Each row of a before or after table is a point. The points were changed in one or more steps. Then noise was added and the rows were shuffled. The steps act on columns, c1 being the first. What was done? A step turns or swaps two columns, mirrors them in a line or flattens them onto one, adds a multiple of one to another, or multiplies or shifts one. Angles are multiples of 10 degrees, from the lower column toward the higher: turns from -170 to 170, lines from 10 to 170 but not 90. Use the fewest steps. Two steps may share a column if one is a turn and the other turns, adds or multiplies; they go together, in the order done. Otherwise the lowest column goes first.

Before (13 x 3):
[[ 26 -21   1]
 [-49  -6  13]
 [ -7   0  -7]
 [-42   1  15]
 [-14  12  21]
 [-14   6  15]
 [-35   4  10]
 [ 16 -48 -21]
 [ 39 -43 -23]
 [ 18   1  -1]
 [ -3  16  13]
 [-18 -11  30]
 [ -1  15   3]]
After:
[[  6 -23  13]
 [  5 -43  12]
 [ -6 -12 -11]
 [  5  11   7]
 [  6  25   7]
 [ -5   2  -6]
 [  1 -83   2]
 [ -5  -2  -7]
 [ -5 -96 -10]
 [  4  31   7]
 [ -4   8 -10]
 [  3  30   3]
 [  1   1   6]]
Steps: flatten c1 and c3 onto the line at 60 degrees; multiply c2 by 2

Before, 9 rows:
[[-78   0 -72 -32   6  13  -1  32]
 [  3  -5   4   0 -59  12  -9  -3]
 [ -1  15  26 -19   2 -46  13 -15]
 [-55 -36 -21   6  -8 -75  -7  52]
 [ -3 -34   0  57 -18   9  25  19]
 [-55  57   1  13 -25  -8  44  28]
 [ 59  87   0  30  33  47 -29  78]
 [ 20  33 -45  30 -29  14  24  23]
 [-18 -21 -20  44  41 -58 -95  11]]
After, 9 rows:
[[ -19  -24   35  -20    3  -70 -100    9]
 [   6   -2  -32    0   50   10   -7   -5]
 [ -79   -2   64   26   33   21    3   31]
 [  -3  -33   -7  -55    9  -17   25   22]
 [   0   14  -22   36  -17  -39   13  -14]
 [ -50  -34   13   18   20  -73   -9   53]
 [ -55   57  -14   -8    6  -11   42   27]
 [  16   32   28  -33   37    2   21   26]
 [  58   86   17  -44  -23   34  -33   77]]
Steps: turn c3 and c5 by -150 degrees; add -0.3 times c7 to c5; mirror c4 and c6 in the line at 100 degrees

Before, 11 rows:
[[ 27 -20  27  12  -6  50 -23  23 -13 -20  38 -20]
 [ -2  12 -58 -56   7 -11 -16 -20   9   4 -32 -31]
 [  7  43   3 -27  13  10  -1  -5  17 -51 -37 -24]
 [-46   2 -19  37 -28  54 -73  11  -5  24  28 -22]
 [ -7   4 -10 -31 -35  10   2 -24  17  -3 -26  -1]
 [-49 -33 -42 -15 -13 -15 -47  -8 -48  27 -59  19]
 [  5   9  10 -37  -2  -1   6 -11  36 -26 -44 -76]
 [ 32  -4  46   6  29  55 -24  -8  37  -9   5 -15]
 [-43 -32  22   8  16  29 -21  33  -9  17  34  24]
 [-16   1 -33  48 -36   0 -68  37   9  37  13  -9]
 [  6   9  13 -27  10 -19 -12 -47  18 -39  -8 -34]]
After (11 x 12):
[[-45 -39  21  -9  17 -45   2  -7   5  21  57  19]
 [ -9   6  -1  32 -36   7  19  27  10 -13 -43  -3]
 [-48 -22 -12 -66 -24 -51  42  25  12  22  43 -14]
 [  4   5  17  14  12  43  25  23 -15 -43 -11 -35]
 [  6  42   8  18  13  -7  26   8 -17 -49 -61 -24]
 [  5  12  14  36  -3   4  16   7  10 -42 -69 -79]
 [ 34 -10  58 -17  25 -41  18  42  22 -31  13 -15]
 [ -5   6 -58  43   4  19  46  13  10   0 -50 -31]
 [-49 -48 -41  -5 -10  18  34   1 -24  48 -92  20]
 [-14 -18 -37 -72 -37 -25  30 -29  28  19  21  -7]
 [ 29 -29  30 -17  -7 -55   5  15 -23  -9  62 -19]]
Steps: turn c2 and c7 by -20 degrees; turn c4 and c7 by -150 degrees; turn c6 and c8 by 140 degrees; add 0.3 times c8 to c3; turn c9 and c10 by -40 degrees; multiply c11 by 1.6
